Rows are points. Each table stands for the endless flat space through its points: a line for two points, a plane for three, and so on. Write the one point that lies in both, or say that there is none.
In the rows, 128 means zero.

First (2 x 3):
[[ 99  94 139]
 [117  82 153]]
Second (2 x 3):
[[112 101 149]
 [ 72  93 133]]
They share: no point

First (3 x 4):
[[119 111  99  73]
 [ 92 120 154 107]
 [ 88 120 164 113]]
Second (2 x 4):
[[122 114 132  87]
 [126 120 136  87]]
They share: [114 102 124  87]

First (2 x 6):
[[129 119 116 117 108 129]
 [130 118 108 117 107 133]]
Second (4 x 6):
[[ 89  86 172 162  72 112]
 [109 100 147 134  85 133]
 [142 138 100 101 145 129]
 [125 109 140 123  69 117]]
They share: [128 120 124 117 109 125]

First (4 x 8):
[[178  63 106 149 115 154 128 117]
 [144  45 168  87 119 164 126  77]
 [167 120  52 134  63 155  74 119]
 [183 114  40 161  74 153  86 133]]
Second (3 x 8):
[[187  94 128 108 119 139  86  85]
 [165  75  57 126  77 182 114 128]
 [187  79  95 108 107 160 104 106]]
They share: [165  90  90 126  89 161  96 107]

First (2 x 9):
[[122  92 146 114 119 101 151  76 129]
 [102 102 131 109  79 146 126 126  94]]
Second (3 x 9):
[[ 95 100 140 104 108 134 121  99 105]
 [116  98 137 125  79 148 154 116  99]
 [119  96 148 144  84 162 153 119  97]]
They share: no point

First (4 x 11):
[[ 82 133 143 133 150 105 160  88 150 111 146]
 [175 113  91 210 137 131 162 138 106  88 209]
 [ 72 140 144 123 142  97 165  89 147 115 140]
 [101 141 119 152 139  87 170 114 134  94 179]]
Second (3 x 11):
[[105 151 141 147 128  94 193  96 142 113 135]
 [150  97 104 189 156 144 134 120 121 105 194]
 [161  85  96 199 163 154 121 125 118 105 206]]
They share: [128 121 120 169 142 124 160 110 127 105 170]

First (3 x 12):
[[119  91 104  99 102  93 123 130 117 176 157 145]
 [123 103  76 115 106  89 159 198 149 148 201 153]
 [116  88  99 108  94  82 137 153 131 166 170 153]]
Second (3 x 12):
[[135 108  97  93 112 112 167 185  93 163 153 142]
 [126  84  85 123 115  88 122 137 135 187 180 169]
 [114  78  89 123 105  76 102 115 153 185 186 165]]
They share: [120  94  97 103 103  92 132 147 125 169 168 147]

First (3 x 14):
[[ 72 146 141 103  85 112 121 160 102  94 155 164 185 121]
 [ 84 170 175  81  65 120 113 140  70 130 149 146 169 105]
 [111 133 143 119 111  61 137 130 124  78 174 172 161  97]]
Second (2 x 14):
[[126 154 146  85  95  74 138 113  97 105 143 169 177  85]
 [ 96 148 167 100  83 107 120 137  85 120 158 163 159 109]]
They share: no point

First (3 x 18):
[[135 114 173 116  93 101 174 133 128  76 123 124 157 130 165 136 160 142]
 [165  81 116  92 102 113 123 157 116 121 141 145 181 145 144 178 121 151]
 [135  95 142 134 120 122 161 115 102 111 167 117 169 110 172 172 138 119]]
Second (2 x 18):
[[145  97 151 119  95 117 151 137 121  98 146 136 159 137 166 156 144 144]
 [151  97 130  92 116  96 151 143 112 107 125 121 189 122 142 168 132 135]]
They share: [147  97 144 110 102 110 151 139 118 101 139 131 169 132 158 160 140 141]

First (5 x 20):
[[106 152  76 155 158 112 173 209  94 132 124 109 178 149 127 180  97 113
   87 156]
 [102 139 122 116 107 120 163 206 104  91 116  98 133 179 168 169  75  83
   84 110]
 [ 83 152  91 119 161  84 164 164 102 100 151  94 145 190 153 180 101 143
   61 143]
 [ 93 141 126 128 161  90 137 107  51  79 201 105 132 155 114 162 148 125
  101 168]
 [ 70 143 112  71 137  61 164 146 121  63 151  88 109 239 193 183  82 152
   33 105]]
Second (5 x 20):
[[ 36 224 115 209 226 128 118 126  38 119 139  88 145 177 107 112 158 172
  104 145]
 [127 155  90 148 151 139 126 205 109 149 143  69 169 163 134 181  80 112
   79 189]
 [105 186 101 168 182 143 112 187  79 152 124  69 171 178 116 159 108 132
   83 184]
 [ 88 139  85 143 144 102 160 169 129 105 181  95 130 123 150 185  94 106
   85 149]
 [104 166  80 145 173 120 146 185  83 142 150  71 168 172 126 161 106 124
   93 180]]
They share: no point

First (3 x 24):
[[ 92 126 157 142  75 135 110 120 126 109 120 159 121 188 146 162  89 150
   83 161  70 100 143 113]
 [ 96 166 165 130 115 159  70  88 166 137 152 179  93 156 134 150 105 146
  119 117  98 112 155 105]
 [114 124 159 142  95 149 128 132 144 121 100 159 127 174 142 160  73 154
   99 165  76 114 161 125]]
Second (5 x 24):
[[ 89 131 170 145 129 189  85 128 157 133 113 135  73 129 144 119  69 155
  128 153  41 120 134 137]
 [115 124 209 154 127 155 121 106 174 147 106 141 110 142 132 128  88 124
  120 115  83 113 130  94]
 [100 148 136 111 114 168  64 111 125 101 142 160  99 156 148 159  70 187
  106 171  74 112 153 141]
 [106 157 163 147  90 153 118 123 158 137 130 184 111 177 142 150  85 127
  127 129  80 100 177 114]
 [120 120 197 126 143 159  90  95 145 118 120 126 111 131 138 135  73 160
  110 137  85 112 115 107]]
They share: [105 145 162 136 105 154  99 110 155 129 126 169 110 165 138 155  89 150
 109 141  87 113 158 115]

First (4 x 24):
[[116 128 126 153 188  65 146 167 107 123 180  44 134  84 101  74 140 207
  213 143 117 145 123 102]
 [118 154 104 135 182  79 136 143 111 135 152  72 134 118 115  72 134 169
  189 115  99 151 119  92]
 [116 144 117 129 199  97 157 102  68 136 163  67  77 114 126  90  81 152
  184 118  98 177 146  66]
 [122 136 105  99 105 117  81 100 134 104 131 123 179 156  88  88 157 118
  116 144 118  83 136 132]]
Second (3 x 24):
[[109 155 108 122 141 101 126 103 117  99 125  88 148 142  92 110 149 125
  130 123 122 102 152 124]
 [117 135  88 150 115 103 114  73  85 141 139  74 128 152 134  92 119 143
  150 145 118  84 158  82]
 [115 135  98 140 123 103 116  84  92 133 140  80 133 147 124  92 125 141
  150 140 114  94 154  93]]
They share: no point

First (4 x 24):
[[172 125 126  68 146  78 128 112  79 142 165 147  80  84 185  63 119 157
   87 151 133 128 181 129]
 [167 154  73 142 191 148 167 179 151 108  91 155  94 113  95 124 138  74
  124 169 155 176  83 106]
 [188 127  99 121 170 135 162 162 120 110 105 159  84 107 120 103 144  91
  105 151 156 159 105 134]
 [160 152  88  98 158  79 136 105  80 155 184 155  78  99 145  57 140 137
   94 178 135 148 171 122]]
Second (5 x 24):
[[176 144  87 104 176 112 144 128 106 129 132 150  80  90 142  81 123 129
   93 154 152 161 147 123]
 [207 144 115  71 183  93 106 127 161 120 161 118 116 130 160 131 148 137
   56 131 163 214 148  97]
 [150 151 104  81 150  68 124 192 121 142 136 174  91 114 135 106 149 107
  120 196 132 135  84 126]
 [154 132  83 134 166 138 180 118  76 131 122 158  64  70 134  57 105 113
  123 160 134 123 161 127]
 [164 144 158  82 152  86 125 152 155 117 180 121 136 150 162 130 166 114
  107 174 125 164 142  65]]
They share: [167 142  98 103 167 107 145 139 110 130 137 151  86  98 142  88 129 120
 104 163 142 151 139 117]

First (5 x 24):
[[ 99 103 232  58 188 158 159 138 112 126  51 166  86  73 105 152  94  79
   93 139  89  69 150 101]
 [101 171 162  86 160 134 177  34  94 156 111 118 118 153 155 190  68 111
   77 177  93  75 106 107]
 [110  88 214  61 186 142 148 147  96 103  59 165  75  57 118 138 102  87
   84 140  83  92 148  95]
 [124 122 178  83 174 190 198 109 128 129 115 187 133  73 112 134  86  47
  106 174  87  66 104  83]
 [125 120 187  93 176 170 183 117 123 136  97 175 129  89 121 141  85  63
  118 153  97  85 122  82]]
Second (5 x 24):
[[152 127 195  46 127 227 237 117 141  91 146 145  69 118 188 172 106 139
  137 204  91 154  99 101]
 [170 129 187  92 175 137 127  97  55 147  86 193 163 140 148 154  50  89
  121 120 113 142 153  41]
 [ 87 101 153  85 171 120 189  76 112 106 133 114 111  95 136 139 119  87
   76 145  88 103  83  85]
 [ 86 123 125 111 185 115 179 111  96 114 115 126  92  63 115 145 114  80
   79 183  85  60 103 128]
 [ 82 109 145  85 168 130 201  88 118 100 138 109  92  83 137 142 127  93
   78 168  81  93  81 108]]
They share: no point

First (6 x 24):
[[130 107 226 112 126 115 136 113 124 112 101 116 152 183  95 161 138 108
  157 213 227 158 149 145]
 [ 79 108 150 176 178  91 110  99  85 103 182 149 183 184 115 125  83 157
   93 120 144 184 208 175]
 [118 112 177 203 159  65 153 115  72 131 200 166 127 188  48 153  85 160
   87 164 187  99 118 165]
 [108 121 120 149 181 116 118 151  93  90 195 148 153 107 119 121  72 150
   75  77  91 163 163 194]
 [ 94 128 158 138 154 119 109  98 105 104 134 127 185 168 140 123 114 113
  116 119 143 221 225 168]
 [147 174 151 141 116 133 149 130 101 129 125 135 124 110 118 137 131  64
  108  97 119 188 160 159]]
Second (6 x 24):
[[106  65 141 190 191  21 151  90  89 120 193 135 129 196 148 149  78 150
  123 144 119 154 145 180]
 [116 162 167 169 129 172  74 140  82  84 176 163 155 138  93 147 113 161
  126 143 178 149 191 162]
 [111 118 154 141 165 104 136 127  99  96 158 136 153 144 105 142  87 126
  107 150 161 163 165 179]
 [100 150 162 102 154 161 118 151  93  98 129 164 164 105  82 157 111 102
  102 127 198 176 192 167]
 [147 140 152 213 125  96  90 115  89  78 210 122 167 196  99 118  65 208
  129 172 139 129 151 177]
 [117 107 167 177 152  72 135 112  95 114 174 137 164 181  99 130  80 154
  102 133 136 153 148 162]]
They share: [108 116 166 160 157 103 128 122  94 107 165 146 154 156 103 141  95 137
 106 135 152 159 164 165]

First (2 x 24):
[[104  98 150 115  91 143 155 128 106  76 134  84 162 113 134 136 102 139
  166 142 113 107 123 165]
 [104 131 168 136  79 140 128 101  94 106 164  93 147  86 131 136  93 133
  136 118 146  89 108 171]]
Second (4 x 24):
[[107  69 172 120  87 161 178 133  91  48 150  83 168  90 111 113 117 108
  115 162 140 104 118 209]
 [ 64  95 169 121  51 156 147 107 127 113 116  93 161 107 129 111  93 116
  165 147 102  90  76 182]
 [ 99  63 170 124  81 161 162 125  97  60 142  85 158  90 111 119 123 124
  133 166 128  84 110 195]
 [ 63  91 174 116  53 161 170 117 121  96 122  93 174 106 123  95  87  92
  141 154 112 112  74 207]]
They share: no point

First (3 x 24):
[[ 84 125 139 117 169 178 112  62 160  88 195 162 165 145 129  85 150 142
  137  94  99 134  99 107]
 [ 71 119 123  77 143 166  91  81 167  64 180 134 170 111 122 108 124 139
  132  81  83 113  66 114]
 [103 109 122 120 151 174 119  94 139 101 176 176 162 157 122  81 153 141
  154 106 103 106 109  93]]
Second (2 x 24):
[[102  98 117 106 143 162 115 103 137  96 164 162 164 144 127  76 156 134
  163 110  93  94  94  84]
 [102 126 109 118 135 194 111 107 141  96 184 194 160 164  95 120 116 158
  131  86 117 102 122 120]]
They share: [102 105 115 109 141 170 114 104 138  96 169 170 163 149 119  87 146 140
 155 104  99  96 101  93]

First (3 x 24):
[[164  89 119 103 158 100 127 108 196 106 168 118  71 112  56 170  92 170
  138 178  56 157 138 129]
 [168  90 165 133 123 112 109 159 141  79 154 152 136 145 106 125 135 135
  113 123 106 157  91  94]
 [179  77 155 128 137  96 126 154 156  80 168 144 124 129  93 129 115 142
  109 131  86 143 114 122]]
Second (3 x 24):
[[136  76 144  95 107 162 132 120 141 117 181 157 133 151 121 190 135 146
   73 172 101 168 107  91]
 [196  88 126 131 161  96  84 138 171  51 133  97  85 163  61 124 129 116
  115 112  59 120 143 109]
 [142  77 153  96 111 152 133 125 141 114 183 166 132 142 120 185 129 155
   81 169 103 168 101  94]]
They share: no point

First (6 x 24):
[[105  93  81  93 119 138 112 183 126  92 157  97 125 108  13 188  78 130
   93 104 152 224 184  40]
 [ 76  80 167 129 183 128 118 126 167 138 119 135  89  72  42 130 115 162
  178 115 162 169 187  91]
 [118  43 134 150 237 169 113 142 174 129 166  77 133  70  71 132 120 120
  147 149 175 174 172 105]
 [ 81 121 133 124 146 123  65 134 154  96 138 117  74 140  36 183 104 186
  154  79 146 183 203  78]
 [144  96 118 126 114 159  57 187 199 108 153 116 138 119  84 152 147 128
   90 143 189 181 176 104]
 [137  78 100 108 148 150 113 166 128 106 161  64 142  94  55 167  88  98
   88 115 155 197 166  54]]
Second (4 x 24):
[[173  94 150  94 158 162  81 187 180 119 154  68 145 110  61 152 115 136
   90 132 202 136 148 113]
 [153 122 150 112 114 138  77 177 170 109 178  44  99  84  89 172 141 112
  130 134 210 178 156  99]
 [127  66 114 124 151 156  88 131 175 156 118  95 137 121  96 102 107 109
  107 127 143 163 179  58]
 [167  74 130 112 167 140  96 159 171 120 142 103 149 101  64 142 119 133
   83 123 167 127 155  94]]
They share: no point

First (3 x 24):
[[126 152 114 131 184 105 139 183  91  86  87 124  72 136  91 162 121 187
  109 134 158 160 120 121]
 [167 159  54  83 142  52 183 146 145 106 118 111 115 127 102 145 166 159
  164 123 180 136 114 153]
 [155 188 104 123 120  93 178 142 138 140  89 144 114 163  77 156 138 138
  153 148 168 175  81 120]]
Second (5 x 24):
[[178 167 114 113 173  36 143 145 124  67  87 129  63 134  70 200 138 154
  146 179 198 170 111 138]
 [140 200 118 136 159 129 180 154  78 128  65 105 179 152 144 135 172 146
  169 111 168 142  88  90]
 [161 121  73  91 134  26 149 156 182  87 114 147   2 136  13 185 107 183
  109 173 186 181 120 168]
 [149 155  33  74  85  97 162 177 171 157 134 162  85 142  61 125 143 176
  122  99 141 188  97 125]
 [146 187 126 142 184  85 174 144  97  95  95 120 110 148 110 170 126 139
  153 161 165 141 106 147]]
They share: [149 169  94 115 146  86 167 156 125 114  96 129 101 145  88 155 140 159
 142 137 168 160 102 129]

First (4 x 24):
[[124 127 152  92 129  61 109 105 114 167 114  96 183  97 145 122 146 138
  116  76 118 186 139 137]
 [ 71  73 181 118  79 151 124 118 112  91 164 153 125 168  81 160 158  87
  113 161  67 121 137 190]
 [ 59  71 189 130 111 147 120 100  86 101 172 129 139 148  73 150 154  93
  143 161  55 125 119 170]
 [ 57  65 209 114 127 153 132  92  66 121 168 141 135 144  87 152 154 105
  149 153  49 141 105 184]]
Second (2 x 24):
[[ 88 124 186  86 106  78  77  95  92 149 119  83 156 102  87 133 144  80
  137 102 104 179 145 122]
 [103  74 136 126 106 128 127 120 127  99 164 133 141 152 107 153 149 125
   97 142  79 134 145 172]]
They share: no point

First (7 x 24):
[[113 160 157  49 153 105 140  66 108 178 204 179  68  93  82 210  81 243
   68  40 117 215 167 146]
 [158 153 125  58 178 112 120  43 171 198  99 101  62  58 149 164 156 143
  140  95 133 124  80 173]
 [ 44  96 144 106 134  25 171 117 103 160 116 137  76 110 133 139  96 175
  170  99  90 155  64 105]
 [ 77 119 142  83 147  54 155  94 118 173 128 138  68 102 126 159 103 181
  144  86 102 162  87 123]
 [ 92  28  74  85  58 131  98 178 113 133  40 157  91 120 186 114 169  95
  192 118  27 134  95 195]
 [156  90  92  79 106 122 182 113 136 122 126 209  71  77 167 149 102 151
  100  96  96 192 126 163]
 [ 91 133 118 160 105 140  88  75 112 145 120 102 173  35 138 127 165 165
  189 120 118 126  62 175]]
Second (6 x 24):
[[146  63  91  64 107  95  98  78 150 134  93 172  95  58 137 187  86 197
  169 129  91 162  72 152]
 [112  90 128  69 133 134 100  86 131 134 189 150  97 106 158 173 124 159
  153  84  93 177 110 172]
 [105 104 107  61 100 122 119 116 133 164 143 162 111 100 132 170 131 158
  131 104  99 146 112 155]
 [ 68 143 115  74  87 125 162 138 110 202 137 160 121 130 117 147 160 135
  101  93 115 138 136 160]
 [126  57 110  76 141 108 108  73 140  92 110 185  91  53 126 159  93 146
  179 104  95 150  87 169]
 [109 122 133 104 137 104 144  81 113 161 140 136  73 100 162 151 123 178
  138  77  97 197 104 165]]
They share: [110 111 117  87 122 105 137  99 124 155 122 154  87  86 141 154 122 165
 136  92  97 165 104 156]
